Each row of a before or after table is a point. One or more steps were done to the points. Then noise was added and the rows were shuffled. The steps act on columns, c1 being the first. Name the steps. A step turns or swaps two columns, mirrors them in a line or flattens them onto one, adds a multiple of one to another, or multiplies or shifts one. Angles are multiples of 10 degrees, from the lower column toward the higher: turns from -170 to 170, lines from 10 to 170 but not 90. Use the fewest steps. Two steps may share a column if one is a turn and the other turns, adds or multiplies; they go together, in the order done. Otherwise the lowest column goes first.
In the rows, 128 means zero.

Before (13 x 2):
[[107  87]
 [159 184]
 [182  83]
 [121 173]
 [ 89 130]
 [173 183]
 [ 76 190]
 [108 111]
 [135  71]
 [152  92]
 [169 141]
 [ 98  92]
 [196 168]]
After (13 x 2):
[[104 162]
 [140 187]
 [193 105]
 [161 150]
 [162 194]
 [181 176]
 [139  75]
 [ 91 126]
 [112  86]
 [160  94]
 [ 69 184]
 [112  85]
 [106 113]]
Steps: turn c1 and c2 by 10 degrees

Before (10 x 8):
[[142 125 152 116 124  98 146 121]
 [113 132 112 138 113 125 119 119]
 [155 144 168 105  98 113 142 117]
 [104 142 141 147 118 125 103 112]
 [151 111 149 112  92 121 147 136]
 [117 157 129 165 139 140 105 126]
 [122 158 134 118 121 133 133 118]
 [143 127 119  99 113 122 104 133]
 [104 122 146 143 140 144 119 113]
 [127 131 120  89  96 110 114 169]]
After (10 x 8):
[[155 147 249 104 130 115  94 130]
 [144 126 100 109 157 107 127 130]
 [142 128 201  94 114 133 116 122]
 [104 127 183 150 129 133 142 116]
 [151 110 192 112 128 116  87 124]
 [105 147 168 136 154 146 131 125]
 [122 158 146 127 127 118 119 137]
 [118 154 131 156 142 154 148 141]
 [127 118 104  93 158 104 106 154]
 [113 136  80 130 144 138 119 125]]
Steps: multiply c8 by 0.7; turn c2 and c8 by 30 degrees; multiply c3 by 3; mirror c4 and c6 in the line at 30 degrees; turn c5 and c7 by 120 degrees

Before (12 x 12):
[[112 151 144 141 184 157 148 158 195  68 116 170]
 [163 134  88 123 156 125  76 169 122 138 142 131]
 [175 119 182 155  75 187 159 150  90 135 160 139]
 [188 171 131  35  68 134 101 138  96 148 137 203]
 [157 148  47 119  36 189 153 107 201 173 155 140]
 [186 174  49 155 143 109 136  97 138  82 146  72]
 [142 126 105 116  34 136 192 183 128 142 180 136]
 [126 161 189  78  98 190  96 184 160  74  76 153]
 [106 177 163 177 102  80  96 171 134  85 155 137]
 [192 113 202 107 136 129 118 189 177  83 130 177]
 [159 101 177 188 107 116 112 168  69  60  93 158]
 [127 155 143  57  52 113 143 143 157 197 120 152]]
After (12 x 12):
[[124  98 143 140  61 174 147 156  89  79  66 122]
 [135 146  46 153 140 125 141  99 137  79 113  58]
 [126  85 163 176 148 106 101 177 155  72 117 103]
 [171  83 189  68 152 202  94 177  67  93 116 116]
 [131  81 142  55 192  91 143 144 109 187 106 135]
 [135 130  80 128  98 119  78 174 145 141 133 119]
 [ 99  84  51 116 215 169 153 112 124 188  53 139]
 [191 114 174 183 133 138 111 163 120  63 193 173]
 [250 107 196 113 103 153 115 185 111  83  84 168]
 [194  32 136  37 158 124  99 131 143 155 153 157]
 [125 100 106 114 209 132 197 181 176 143 111 154]
 [214 118 177 153 174 177 163 150 163 158 155 154]]
Steps: add 0.7 times c3 to c1; turn c5 and c12 by 160 degrees; turn c2 and c12 by -130 degrees; turn c6 and c10 by 20 degrees; turn c9 and c11 by -110 degrees

Before (10 x 24):
[[141 109 158 133 137 113  98 173 117 138 172  95 121 131 126 180 108 158
  129  95 111 162  82 155]
 [ 88 143 113 126 115 130 151 110 134 142 110 167 169 107 119 104  88 120
  153 159 141 114 118 122]
 [111 168 125 102 108 151 145 106 135 131 152 153 137 110  85  75 106  84
  133 152 112  89 147 121]
 [120 168 153  78 153 144 142 103 153 113 106 156 131 106 103 125  98 107
  167 149 108  70 130 108]
 [127 116 119 134 106 104 145 148 122 119 120 131 151  99 144 121  99 135
   90 106 106 150  98  68]
 [ 95 110 166 136 127 102 135 128 122 113 143 138 107 119 163 154 117 118
  120 107 133 167 125 114]
 [175  92 156 129 155  74  97 177 106  98 161 122 115 149 129 170 167 148
  117 114 136 160  66 153]
 [112 155 101  89 149 150  88 143 174  99 125 155  90 158  79 149 166 144
  168 153  81 111 128 148]
 [101  90 131 116 100 138 151 145 105 102 152 117 171 141 118 106  94 144
  125 143 137 125 120  61]
 [162  95 155 197 155 102  87 164 104 110 156  98  98 140 147 152 144 182
  136  83 124 144 110 152]]
After (10 x 24):
[[115 244 125 103 150 163 129 116 137 129 151 152 145 111  85  72 105  86
  132 115 113  86 106 122]
 [125  95 118 137 100 134 117 160 124 119 117 131 154 100 145 126 103 137
   90 136 102 150 164  73]
 [117 213 104  86 167 130 143 154 174  96 127 154  70 157  73 151 164 142
  172 106  77 114 116 152]
 [ 93  79 167 135 112 118 147 140 122 110 140 137 124 118 162 158 113 117
  120 146 134 169 140 120]
 [162  31 158 197 104  81 133 176 105 110 156  95  78 140 152 158 145 179
  137 168 123 147 161 154]
 [175  21 154 128  90  76 123 186 106  97 158 119  97 151 131 173 167 147
  118 117 135 158 190 152]
 [123 247 155  78 167 122 133 111 154 117 105 155 145 107 104 125  99 103
  164 109 109  70 122 107]
 [ 98  16 135 117 120 151 101 158 108 104 147 116 165 143 117 103  95 142
  122 108 136 124 131  60]
 [ 90 176 111 124 139 151 104 120 131 144 110 166 172 110 117 103  88 122
  152  98 145 114 123 124]
 [141  66 159 136 100 103 125 182 120 139 170  93  99 134 129 181 109 154
  130 139 112 162 188 156]]
Steps: multiply c2 by 3; add 0.5 times c12 to c6; turn c5 and c6 by -60 degrees; turn c7 and c13 by 60 degrees; shift c8 by 10; turn c20 and c23 by -160 degrees

Before (13 x 64):
[[112 206 131  90  90 172  95 136 154 159 143 130 122 104 101 137 133 125
  114 166 147  52 160 109 148  92 128 151  97 131  59 140 168  79 144 163
  126 136  67 170 133 128 117  39 161 174  71  72 126 191  77 138 147 145
  104 119  79 160 152 141 110 201 102 108]
 [121 143 113  85  84 108 159 164 150 127 157 182 149  52 137 152 150 166
  112 132  80  63 121 198 182 141 117 171  82  91 170 104 102 116  99  95
  112 105 131 158 194 144 106 110 118 197 122 106  79 127 116 157 155 120
  107  60  93 105 110 136 157 166 135 144]
 [168 170 163 159 108 101 143 205  62  89  79 192 128  88 141 171 108  86
   99  89 163 175 183 178 133 174 206 170 108 134  88 100 125 166 127 120
  176  89 183 125 191 155 166  83 105 182 193 156 164 114 122  73 143 107
  178 171  97 108 112 142 206  66 153 102]
 [123  92 163 141 153 218  78 109 132 122 163 141  99 128  82  92 167  72
  194 121 120 103 105 137 101  94 115  94 140 124 104 228 159 139  53 207
  135 115  97 141 125 100  76 113 109 151 139 136 164 172  71  65 100 216
  156 132 135 113 200 134 137 103 107 112]
 [145 181 178 125 106 122 154 157  70  87  96 219 105  78 125 178  73  69
  121 135 142 132 155 144 138 154 188 159 144 174 113 105 130 178 151  69
  170 104 119  69 175 126 156 124 136 170 178 131  73  96 122 102 137 160
  170 145  98  80 103 163 203 103 178 103]
 [115 169 103  91  82 132 139 102 158 165 140 152 124 134 137 158 164 115
  137 181 121  50 191 138 133 117 116 173  49  94  87 125 167  81 154 116
   70 152  83 188 161  84 156  55 158 119 102 121 121 193  97 182 131 197
   95 104  83 125 169 189 148 177 100 106]
 [ 98  73 151 128 151 149  71 104 107 117 139 150  52 152  81  88 155 126
  175  86 168 141 105 106  56 132 132  77 153 123 128 158 143 141  43 217
  112  58  77 124 133  76  67 133  98 112 130 167 129 157  58  83 112 201
  104 144 113 114 113  78 154 108 129 123]
 [ 72 123 152 141 167 161  67  57 136 162 214  82 117 156  85 107 193  97
  167 134 124 101  90  97  68  62 154 102  77 150 118 174 165 115  68 192
  129 104  84 118 112  81 131 110 106 118 135 124 172 192  54  78 110 191
  148 135 124 130 145  88 123 149 110 121]
 [156  91 118  65 135 101 155 168 146 135 110 172 174 101 200 137 138 155
  158  83  65 112 124 157 137 174 165 150 106  87 136 141 123 184  84 131
   92 111 112 165 186 156 115 138 102 171 104  60  66 111 123 175 179  98
  113  97 152 100 107 128 202 194 196 169]
 [ 82 182 115 113  73 148  94 114 153 117 177 147 136 103 131 187 158 120
  111 176  89  41 142 102 165 111 118 125  94  89  56 124 140 104 125 133
   73 145  72 191 136 164 170  69 151 115  81  76 142 164  69 114 123 204
   98 125  61 135 143 149 143 152 110  62]
 [ 78 127 150  92 139 203  79  93 157 103 166 118  97 151 123 116 150 112
  169 147 141 116  89 125 106 116 110 117  72 129  80 219 153  95  61 189
  115  67 125 149 126  71 104 129  95 146 120 137 142 159   7 113  78 173
  124 142 138 133 129 124 140 160 136  85]
 [167 150 205 173  86 103 135 142 105  72  93 226 148  87 156 149 123  84
  132 110 179 158 213 169 136 178 155 141 144 183 111 130 100 185 129  94
  202  98 157  80 175 145 158  80  94 132 152 137 127 105 123 114 161  88
  140 114 114  51  95 121 186  69 177  87]
 [ 77 151 135 104 153 171  74  99  99  69 147 151  68 163  92  98 164  63
  223  76 147 113 120 140  43  96 131  79 134 116 139 194 137 129  36 181
  172  69 111 122 136  81 105 108  87  91 124 129 146 103  70  99 104 174
  168 162 133 133 141  71 158  87 143 162]]
After (13 x 64):
[[149 104 119  69 129 112 165 170 149 129 115 166 168 105 198 134 137 157
  158 103  68 108 126 159 139  50 163 149 102  89 134 139 141 182  79 134
   92 113 114 172 194 154 117 136 111 165 112 137  61 110 120 174 181 100
  112  98 156 158 103 135 211 197 196 171]
 [ 82 192 118 116  72 150  92 120 157 123 174 151 139 110 130 190 165 116
  114 160  85  49 115 102 171  94 115 115  74  85  62 122 164 106 128 133
   74 143  92 193 127 164 173  65 148 114  80 176 146 159  76 118 126 207
   98 126  72 129 143 144 140 157 110  60]
 [114  85 165 149 161 221  79 105 130 124 173 146 106 130  93  97 160  75
  195 128 120 103 156 129  96 153 111  91 142 122  98 201 172 143  51 211
  134 109 119 134 119  92  77 107 107 152 136 150 168 168  67  55  91 221
  155 136 135 102 203 137 143 109 115 114]
 [167 149 203 179  86 105 137 141 109  68  91 230 149  88 164 150 121  86
  141 115 179 154  35 165 136 105 151 139 143 186 112 128  83 183 136  96
  207  92 136  80 179 150 157  75 100 132 150  89 132 103 121 114 157  82
  138 119 114 120  98 122 187  72 170  90]
 [ 63 121 152  95 132 202  77  98 154  98 167 120  95 158 128 108 159 104
  171 149 145 115 166 122 102 136 110 120  70 127  86 197 156  87  66 192
  115  67 133 148 124  70 104 130  96 144 118 133 149 159   7 113  83 177
  123 153 135 128 131 125 147 155 135  80]
 [143 175 174 129 109 123 153 160  70  89  94 215 105  83 136 173  77  64
  124 134 140 128  97 143 130 109 194 160 146 171 112 118 139 178 156  67
  167 104 118  69 181 134 159 122 132 165 175 111  74  95 126 106 141 160
  174 150 104 110 115 158 209 107 183  95]
 [104 203 135  93  90 172  95 139 148 167 152 128 116 104  97 139 140 126
  119 156 153  52  89 110 150 120 133 149  96 134  56 137 189  78 140 175
  128 138 105 167 137 130 128  45 163 180  72 201 134 202  79 132 141 143
  107 121  79 126 146 133 119 204 111 107]
 [159 174 152 157 113 103 145 204  55  96  78 187 139  82 144 174 118  85
   97 102 172 177  75 181 129 128 203 178 104 129  85 108  90 174 124 122
  177  87 173 121 196 149 153  82 101 187 189  71 154 117 125  72 137 108
  178 172  92 124 111 144 205  67 150  98]
 [120 170  98  96  75 127 137  96 156 172 139 153 124 133 141 163 167 109
  149 164 119  50  58 138 133 135 114 181  51  94  92 125 184  83 155 122
   67 158 119 186 158  89 149  58 163 118  95 143 116 190  89 175 140 195
   90 111  86 142 167 189 150 176 104 109]
 [ 93  79 155 130 154 150  71 104  95 114 142 151  42 145  95  84 147 122
  180  96 163 142 145 106  59 159 132  80 148 118 129 153 169 147  41 219
  102  64 102 124 123  77  74 127  99 109 125 101 122 157  51  81 106 199
  100 148 114 102 117  78 150 106 129 123]
 [ 68 134 153 139 170 161  63  48 135 159 211  82 115 158  88 109 189  96
  166 133 121 106 165  99  71 162 160  93  78 145 121 166 194 125  73 190
  124 105 119 120 109  75 125 114 107 109 140 188 175 185  48  76 126 180
  151 137 129 109 145  90 136 150 111 123]
 [119 145 113  84  82 112 151 164 147 131 167 184 152  54 141 149 149 167
  117 125  88  59 138 189 184 100 120 170  80  93 176 112 110 107  96  91
  111 101 107 163 188 143 109 117 102 199 111 130  73 129 115 157 147 124
  103  64  88 122 106 135 158 176 127 143]
 [ 77 144 131 106 149 167  79  92 100  70 145 154  71 159 102  92 164  71
  222  90 140 109 135 143  39 144 122  77 134 110 136 182 148 129  37 177
  171  67 116 126 139  78 106 111  94  88 115 161 142 114  67 108  99 178
  172 157 130 102 143  67 168  80 137 165]]
Steps: multiply c58 by 0.4; turn c15 and c58 by 30 degrees; multiply c20 by 0.7; multiply c23 by -1; turn c26 and c48 by -130 degrees; multiply c32 by 0.7; turn c33 and c39 by 40 degrees

Before (10 x 64):
[[157  64  79 153 125 181  93 109  97 129 147 162 160 144 142 107 132 132
  100 148 148 135 122 134 127 135 178 119  95 123 145 164 131 152 135 101
  153 102 149  74 108 158 130  88 141 149 152 185  85 106  82 101 113 109
   79 124 146 154  92 110  94 123 157 133]
 [ 60 127 123 105 137  87 178 166 173 111 118  89 149 105 127 165 163 115
  189  99  83  85  97 169 124 108  99 166 111 167 149 106  85  60 134 105
  113  88 130 152 169  37 120 191 105 129 128 143 161 132  95 140 106 147
  137  80 125 135 103 152  66 146  90 122]
 [ 43 115 143 149 134 131 177 169 124 143 134 109 131 119 125 191 141 119
  177  98 120 139  91 158 136 106 140 154 102 160 133 104 120  76 157 105
  149 125 168 124  95  77 133 187 126 155 134  78 160 131 109 137 151 147
  122  94 125 127 142 157  79 113  89 104]
 [152  81 115 164 120 125  75 104  84 133 128 175 156 140 141 124 115 137
  132 138 127 128  77 120 157 115 153 116  76 129 144 126 115 151 106 112
  152  93 145 109 115 164 119  70 176 152 166 144  94 112  91 107  70 157
  143 156 152 112  99 101  95 162 148 137]
 [ 88 138  90 123 128 116 112 128 150 158 149 155  76 152 137 100 102 112
  131 135 157 122 106 115 155  87 113 104 166 115 136 111 140 116 160 147
  119 164  81 104 173 128 119 118 152  59 139 120 186  68 143 109 102 160
   89  97 154 142 118 107 157  73 172 130]
 [ 49 107 148 102 166 108 192 181 154 133 109 101 134 110 134 183 125 131
  156 141  92 139  94 131 157  94 120 181 125 172 115 133 120  80 173 116
  119 119 136 143 189  68 159 164  99 187 117 136 143 159 107 144 167 145
  114 104 110  91 106 166 104 157  90 159]
 [ 86 122 107  88 148 145 144 108 124 123 136 129 121 169 155 105 113 100
  168 182 152  87  91 155 169 102 112 112 164 126 134 115 149 135 159 126
  145 118 115 149 165  78 110 113 113  35 129  99 137  79 152 111 140 159
   84 120 153 154 130 121 140 101 202 105]
 [105 159  86 112 161 158 105 106 168 143 144 118  88 167 121 117  89  99
  188 155 147 129 101 158 164 108 119 106 183 123 131  81 141  93 147 139
  132 136 112 144 162  57 104 129 148  61 107 112 153  92 157 110 126 174
  111 104 194 164 108  59 170  99 129 108]
 [147  61  93 109 127  87 130  86  91 169 156 149 136 152 125  83  98 122
  110 145 156 131  82 124 139 128 138 129  82 163 147 158  96 164  84  67
  146 103 129  74 110 174 131  84 138 122 167 175 105 132  85 123  67  70
  126 102 161 135 114  95 128 115 145 166]
 [148  64  98 122  89 141 130  87  90 117 135 160 112 163 108  86 104 131
  126 142 134 114 104 128 133 133 152 112  77 127 149 107 150 176 123 125
  153 112 147 106 151 145 103  87 168 149 136 144 113 134  75 120  68 120
   91 125 161 116 107  93 103 129 144 121]]
After (10 x 64):
[[147  65 103 111  85 144 130  82  90 118 132 161 149 166 111  90 105 131
  128 144 134 116 103 164 134 121 154 113  77 123 146 108 150  62 124 128
  152 112  94 110 150 144 103  89 166 145 136 138 115 133  78 120 114 120
   93 123 139 118 105  92 105 128 144 132]
 [ 48 115 161 190 136 132 176 170 124 142 136 108 157 116 125 191 142 120
  176  99 121 135  92  72 138 106 139 155 102 161 132 101 124 152 157 100
  149 126 129 126  96  77 132 187 130 124 135  81 162 130 110 138 136 148
  122  96 169 130 146 159  84 112  92 110]
 [104 156  79  80 164 161 107 103 166 146 142 117  59 164 121 116  93  95
  188 155 149 127 101  82 163 109 119 106 182 123 131  79 144 124 144 135
  130 140  69 144 164  54 104 128 147 169 107 110 156  93 156 115 126 176
  111 107 103 163 111  59 173  99 128 111]
 [ 91 138  77 113 127 118 108 130 151 157 156 158  62 152 136 102 103 112
  132 136 157 121 107 128 154 132 112 104 166 115 138 110 138 119 161 150
  121 170 116 103 172 129 119 121 152 182 138 121 185  69 143 112  98 160
   94 100  75 142 121 105 158  74 172  88]
 [ 84 125 107   8 146 148 144 108 125 124 136 131  35 168 153 104 112  98
  170 180 150  84  89 116 170 105 109 114 163 125 133 115 149 116 160 124
  145 117 109 149 164  75 110 108 113 139 132  95 136  82 154 114 152 159
   84 122 113 153 131 123 141 100 200 103]
 [152  77 126 235 125 123  78 104  85 133 129 174 154 138 138 125 116 136
  132 137 127 129  76 150 159 138 155 112  78 131 141 127 109  79 104 111
  153  95  99 109 117 163 119  73 182 102 166 139  91 113  87 108  95 155
  144 161 138 115 101  99  94 166 142 116]
 [ 66 127 138  59 136  87 177 169 172 111 118  89 130 106 124 163 162 115
  192  98  84  84  95  49 128 124  97 164 111 165 147 103  82 123 132 103
  117  85 126 151 169  37 121 193 102 103 126 142 160 131  95 140 103 146
  137  78 132 135 103 153  66 146  91 107]
 [149  63 139  68 129  86 126  87  89 166 158 146 121 154 124  80  95 123
  110 144 154 131  81 156 140 164 136 130  85 162 146 159  97  68  78  67
  148 107  96  73 109 174 131  84 135 120 165 177 107 135  83 124 103  70
  125 102 124 137 115  98 126 114 152 131]
 [159  66 101 200 127 182  94 108  95 132 147 163 152 141 141 110 128 131
  100 148 147 134 122 146 132 136 181 124  92 124 144 164 135 104 137  98
  150 101 106  75 111 158 128  88 139  94 149 180  82 109  82 102 127 110
   83 123 148 149  93 114 102 125 157 132]
 [ 49 104 158  53 163 109 194 181 154 135 106 100 191 110 132 181 126 130
  153 138  93 137  94  93 154 158 119 183 124 173 115 132 121 177 170 113
  118 121 150 147 190  70 160 161  98 119 119 136 146 160 108 143 130 141
  115 103 136  93 109 166 102 160  89  98]]
Steps: add -0.7 times c36 to c3; multiply c4 by 3; turn c13 and c46 by -90 degrees; turn c24 and c34 by -130 degrees; turn c34 and c53 by -50 degrees; swap c26 and c64; turn c39 and c57 by 100 degrees
